Every row gives one point. The ring and each string are closed loops that go straight from each point to the next, and from the last back to the first. Before rounding, they use only three directions, however many columns there are. Count how often each string passes through the ring. Passing back the other way cancels.
In the rows, zero is written as 128.

Ring (7 x 4):
[[123 116 129  76]
 [ 94 116  94  90]
 [ 92 126  75 128]
 [122 132 101 148]
 [157 138 136 150]
 [189 145 165 132]
 [170 134 161  98]]
String (31 x 4):
[[152 142 126 132]
 [159 130 151 118]
 [179 125 181 107]
 [211 146 191 119]
 [205 157 168 126]
 [176 154 138 128]
 [147 130 137 110]
 [150 112 167  78]
 [153 113 171  62]
 [145 118 155  57]
 [137 139 115 101]
 [134 137 112 113]
 [125 118 128  94]
 [101  95 133  61]
 [ 75  97 100  59]
 [ 76 118  70  91]
 [ 67 118  59  99]
 [ 63 111  64 100]
 [ 82 107  91 100]
 [111 119 108 112]
 [126 129 112 122]
 [116 115 119 112]
 [101 115 101 129]
 [104 129  82 161]
 [129 150  84 175]
 [141 147 103 154]
 [139 131 125 123]
 [149 119 152 128]
 [172 132 161 148]
 [193 153 156 167]
 [176 158 130 158]]
Times through: 4
String (30 x 4):
[[109 116 109 120]
 [130 139 103 137]
 [130 149  88 161]
 [135 150  90 179]
 [145 147 108 155]
 [144 129 132 129]
 [159 119 163 129]
 [182 135 168 148]
 [197 133 189 141]
 [163 129 156 121]
 [161 135 146 124]
 [185 160 139 147]
 [205 157 168 134]
 [218 160 180 126]
 [182 160 137 132]
 [150 135 133 115]
 [149 112 166  78]
 [149 105 178  55]
 [137 102 166  51]
 [131 115 140  84]
 [133 138 109 113]
 [114 130  99  94]
 [125 137 101 117]
 [123 137  99 119]
 [100 140  67 122]
 [ 62 120  50 104]
 [ 74 132  46 125]
 [106 140  72 137]
 [118 126 107 120]
 [106 118 104 118]]
Times through: 0

Ring (6 x 8):
[[ 83 130 153 158 179 113 110 111]
 [150 117 127 167 126 117 110 163]
 [187 110 110 161  95 116 119 187]
 [175 111 106 141 100 111 132 168]
 [ 96 126 130 127 160 110 131 104]
 [ 59 134 155 140 195 110 119  85]]
String (26 x 8):
[[204 107 101 166  81 119 116 200]
 [167 116  86 142  98 130 113 151]
 [141 119 117 146 127 117 120 144]
 [181 109 126 158 106 103 132 189]
 [217 100 128 162  83  92 145 224]
 [176 112  83 130  90 123 127 155]
 [140 120  85 125 114 130 118 121]
 [129 121 117 140 134 117 122 131]
 [126 123  83 114 121 130 122 105]
 [115 124  98 121 135 126 121 104]
 [112 124 114 131 144 120 121 111]
 [ 89 125 164 142 179  94 138 118]
 [ 54 132 174 135 205  94 138  89]
 [ 48 136 146 126 198 112 123  67]
 [ 88 131 103 124 154 132 110  82]
 [ 92 128 135 141 165 115 118 107]
 [ 97 129 110 132 152 129 110  95]
 [ 45 137 167 152 209 112 109  81]
 [ 62 132 189 171 208  99 114 113]
 [ 83 128 184 176 193  99 114 132]
 [ 96 126 188 187 187  98 111 149]
 [122 122 155 171 156 107 114 152]
 [128 122 117 149 135 122 111 132]
 [127 123 105 140 131 127 112 123]
 [145 117 133 160 132 110 119 159]
 [204 104 144 190 100  99 122 228]]
Times through: 2

Ring:
[[141 122 146 154  89 195 121 109 154]
 [115 126 137 145 115 157 137 129 147]
 [ 80 133 131 125 149  99 153 152 131]
 [ 75 141 133 117 153  77 153 157 123]
 [ 88 148 140 118 140  83 145 151 123]
 [109 151 151 121 118 105 130 135 125]
 [118 144 160 120 109 123 118 120 123]
 [118 130 164 118 109 140 111 107 121]
 [126 121 163 127 102 165 108  99 128]
 [142 118 155 146  87 197 111  98 146]]
String:
[[115 135 152 127 113 135 124 122 130]
 [ 86 126 156 105 141 103 125 122 110]
 [102 121 168 105 125 127 109 102 108]
 [134 119 173 122  93 174  95  84 122]
 [164 126 168 147  64 212  95  84 145]
 [142 129 157 142  87 180 111 104 142]
 [105 124 152 123 124 136 125 118 126]
 [101 115 155 119 127 141 121 111 122]
 [135 110 162 135  94 194 104  88 135]
 [166 112 168 151  63 234  91  73 148]
 [155 126 161 148  74 202 104  93 146]
 [116 131 151 130 112 144 124 119 132]
 [ 97 121 155 114 131 125 123 116 118]
 [ 86 116 163  99 140 113 116 109 104]
 [110 126 171 106 116 129 104 100 109]
 [151 145 168 134  76 166 102 101 135]
 [136 144 158 134  92 151 115 115 136]
 [106 136 151 122 121 121 128 127 126]
 [ 78 134 148 105 149  83 137 138 111]
 [ 96 139 147 118 132 104 134 135 122]
 [120 147 147 133 108 128 130 132 136]
 [121 160 143 136 107 115 136 144 139]
 [ 81 158 136 115 146  63 152 163 122]
 [ 55 142 137 100 172  45 155 162 108]
 [ 62 136 140 102 165  63 149 152 110]
 [111 141 146 130 117 125 132 132 133]
 [132 154 147 141  96 137 129 133 143]
 [128 165 148 135  99 116 131 140 138]
 [108 163 152 117 119  86 132 143 122]
 [ 86 142 152 105 141  83 132 136 111]
 [ 92 135 153 111 135 101 129 129 115]]
Times through: 1
String (25 x 9):
[[178 127 146 178  53 242 113 100 175]
 [146 132 143 159  84 190 125 117 158]
 [138 137 143 152  92 172 128 123 153]
 [ 98 131 142 126 131 121 137 134 130]
 [ 83 129 143 115 145 102 139 137 121]
 [ 43 138 126 102 185  39 167 172 112]
 [ 69 152 129 116 159  57 161 170 123]
 [108 151 140 132 120 110 141 145 136]
 [122 156 141 139 106 123 137 143 143]
 [ 94 159 135 125 134  81 151 160 131]
 [102 153 137 130 126 100 146 152 135]
 [108 140 143 131 120 123 136 136 135]
 [ 60 130 135 107 168  70 153 153 114]
 [ 76 127 141 113 152  95 142 140 119]
 [ 57 120 132 110 172  81 154 150 117]
 [110 120 129 150 120 162 145 134 152]
 [185 131 143 186  47 249 115 102 182]
 [147 133 149 152  83 186 119 111 152]
 [ 94 118 147 120 134 130 130 122 124]
 [115 108 153 131 114 172 117 102 133]
 [ 97 113 152 120 131 140 124 113 123]
 [121 127 151 134 107 156 122 115 136]
 [115 125 151 131 114 150 123 116 133]
 [108 114 150 128 121 154 123 112 131]
 [141 111 149 153  89 209 116  99 153]]
Times through: 3

Ring, 9 rows:
[[154 163 168 153 158 149 104 116 138  94 109 104]
 [145 135 118 127 136 139 105 127 139  99 126 117]
 [135 116  85 113 124 124 106 133 135 107 137 132]
 [126 112  83 117 125 108 106 133 127 116 139 144]
 [123 118 107 119 126 104 115 126 124 127 133 150]
 [127 125 134 116 123 111 127 117 126 134 125 149]
 [136 142 171 123 130 126 133 107 130 131 114 138]
 [148 166 201 147 152 141 123 104 133 116 102 118]
 [155 176 204 162 165 148 111 106 135 102  99 105]]
String (25 x 12):
[[135 141 144 137 143 121 113 118 128 116 120 132]
 [131 119 124 101 111 120 132 118 132 132 129 147]
 [125 116 134  96 105 111 143 112 128 146 127 159]
 [130 141 173 128 132 115 133 106 124 138 114 146]
 [139 156 184 146 149 125 121 107 127 123 108 130]
 [146 173 219 158 160 135 124  99 128 121  97 121]
 [156 195 249 181 180 147 115  95 130 108  85 104]
 [151 177 202 170 171 141 106 108 131 102  99 107]
 [142 143 149 131 138 133 117 117 134 113 118 125]
 [151 150 162 128 136 148 121 113 141 108 113 115]
 [164 185 197 177 180 161  94 113 140  80  98  86]
 [156 174 177 173 176 149  92 117 136  85 105  96]
 [145 152 153 148 153 134 105 119 133 103 115 117]
 [144 139 140 125 133 137 116 119 137 110 120 123]
 [154 154 158 136 144 151 112 116 142  98 113 108]
 [164 191 208 184 186 160  93 111 138  80  94  85]
 [158 189 210 187 187 150  95 110 133  88  95  93]
 [144 150 161 137 143 136 116 114 134 111 114 122]
 [145 144 165 119 128 140 130 109 138 121 114 127]
 [148 165 214 138 142 142 136  97 134 125  99 123]
 [141 160 199 144 148 130 127 103 128 126 104 129]
 [137 147 164 139 144 124 118 113 128 120 114 132]
 [136 132 137 119 127 126 122 118 132 121 123 135]
 [130 139 151 136 140 112 118 115 123 127 119 142]
 [126 136 147 137 141 105 118 116 120 130 121 146]]
Times through: 4

Ring, 8 rows:
[[166 171 148 114 101 103 182  62 168 175 112 147 133 135]
 [171 164 151 107 108 162 169  95 184 134 132 122 138 146]
 [166 140 146 100 120 179 150 119 168 103 139 110 132 142]
 [150  96 131  91 138 157 127 136 116  87 136 108 112 125]
 [143  86 125  90 141 122 128 126  89 108 126 119 102 115]
 [141  94 123  96 135  79 140 100  79 143 112 138  98 108]
 [143 119 128 105 122  51 158  70  95 174 100 155 104 108]
 [154 151 139 113 107  61 175  53 133 186 100 160 119 120]]
String, 25 rows:
[[192 210 165 111  95 181 203  82 222 177 140 121 152 165]
 [191 202 165 109  98 203 193  96 227 152 146 111 154 167]
 [179 169 154 102 112 184 176 108 187 143 143 111 138 154]
 [162 138 142 101 120 140 158 102 147 135 128 124 124 134]
 [155 125 139 102 121 146 142 109 147 102 127 122 125 129]
 [157 116 140  97 128 187 130 134 155  69 140 103 128 135]
 [162 114 140  90 135 203 133 149 148  77 151  93 124 140]
 [163 114 139  88 136 190 140 145 136  99 150  96 119 139]
 [159 105 135  87 139 175 136 143 122 101 145 100 113 133]
 [150 111 133  98 129 125 141 110 118 117 124 125 114 122]
 [137  87 125  98 134 105 122 111  98  94 115 130 107 108]
 [134  68 119  89 147 106 116 127  70  98 121 123  95 105]
 [136  84 122  96 137  88 127 107  82 114 113 134 100 105]
 [150 115 132  99 127 105 149  99 111 140 119 133 110 119]
 [149 112 129  96 131  89 153  97  95 159 117 136 103 116]
 [152 123 134 102 123 103 153  92 119 145 117 136 114 121]
 [141 112 128 105 123  67 147  78 102 146 103 150 108 108]
 [136 115 125 110 118  22 155  54  88 175  88 169 103 100]
 [143 125 131 110 116  54 156  64 111 159  97 158 112 109]
 [149 150 136 117 105  29 178  37 121 202  89 173 115 112]
 [165 178 146 115  99  61 199  41 149 223 102 163 125 129]
 [168 181 148 115  98  82 196  48 162 208 108 156 130 134]
 [164 159 145 109 109 109 176  74 154 170 117 141 127 133]
 [153 133 138 106 117 107 155  86 137 137 114 138 121 123]
 [173 173 151 108 106 137 183  81 175 168 126 132 135 144]]
Times through: 2

Ring:
[[117 156 156 101 145 111 161 157 133 125 120 115 128 107]
 [ 83  77  83 184  96 127  88 112 131 102 127 169 117 108]
 [ 94  69  70 205  82 129  66 101 136  98 131 174 122 123]
 [148 140 120 158 105 115 106 134 152 112 121 131 147 157]
 [170 198 171  99 139 103 160 168 154 128 112  95 155 157]
 [150 198 185  75 157 103 181 174 143 133 115  90 143 129]]
String, 27 rows:
[[107 131 127 135 123 116 135 144 136 114 115 139 129 114]
 [113 119 120 146 118 119 115 130 135 114 129 136 126 118]
 [ 81  74  92 172 108 129  89 107 124 107 141 157 108  95]
 [ 65  59  66 199  87 130  82 108 128  95 122 188 113  99]
 [ 87  83  78 190  88 125  91 118 137  98 115 177 126 118]
 [106 105  98 171 100 121 101 125 140 105 119 157 131 126]
 [103  91  95 176 101 125  88 113 135 106 133 153 122 119]
 [118 118 105 166 101 118 107 131 144 107 116 151 137 136]
 [110  84  68 211  72 125  68 109 148  95 117 177 137 146]
 [108  62  58 225  69 131  43  90 143  95 136 175 128 142]
 [117  86  86 191  92 127  68 103 140 105 140 152 126 134]
 [142 117  95 188  86 120  80 119 154 104 123 148 146 163]
 [171 164 120 164  93 109 110 146 167 109 103 133 167 187]
 [155 168 138 136 114 109 133 154 156 116 107 124 155 161]
 [142 151 135 136 120 113 127 144 147 118 120 122 142 143]
 [165 193 159 113 127 103 156 169 158 122 100 110 160 163]
 [186 227 183  88 139  96 180 187 164 129  93  92 171 174]
 [155 182 160 108 135 106 155 163 150 124 111 107 150 147]
 [137 150 148 119 135 114 133 142 139 124 132 109 132 127]
 [130 141 142 124 133 116 129 138 136 122 134 114 129 122]
 [136 160 146 120 129 110 145 154 144 120 115 119 141 134]
 [158 221 197  61 162  98 202 191 148 135 101  86 152 136]
 [148 218 206  47 174  98 210 192 140 139 107  80 143 119]
 [140 215 199  53 169  98 212 194 141 135 100  90 143 117]
 [126 177 167  90 148 106 177 171 139 126 107 112 137 117]
 [116 137 136 126 130 115 136 143 135 119 123 127 128 115]
 [112 129 129 134 125 117 130 139 134 116 124 132 126 114]]
Times through: 1
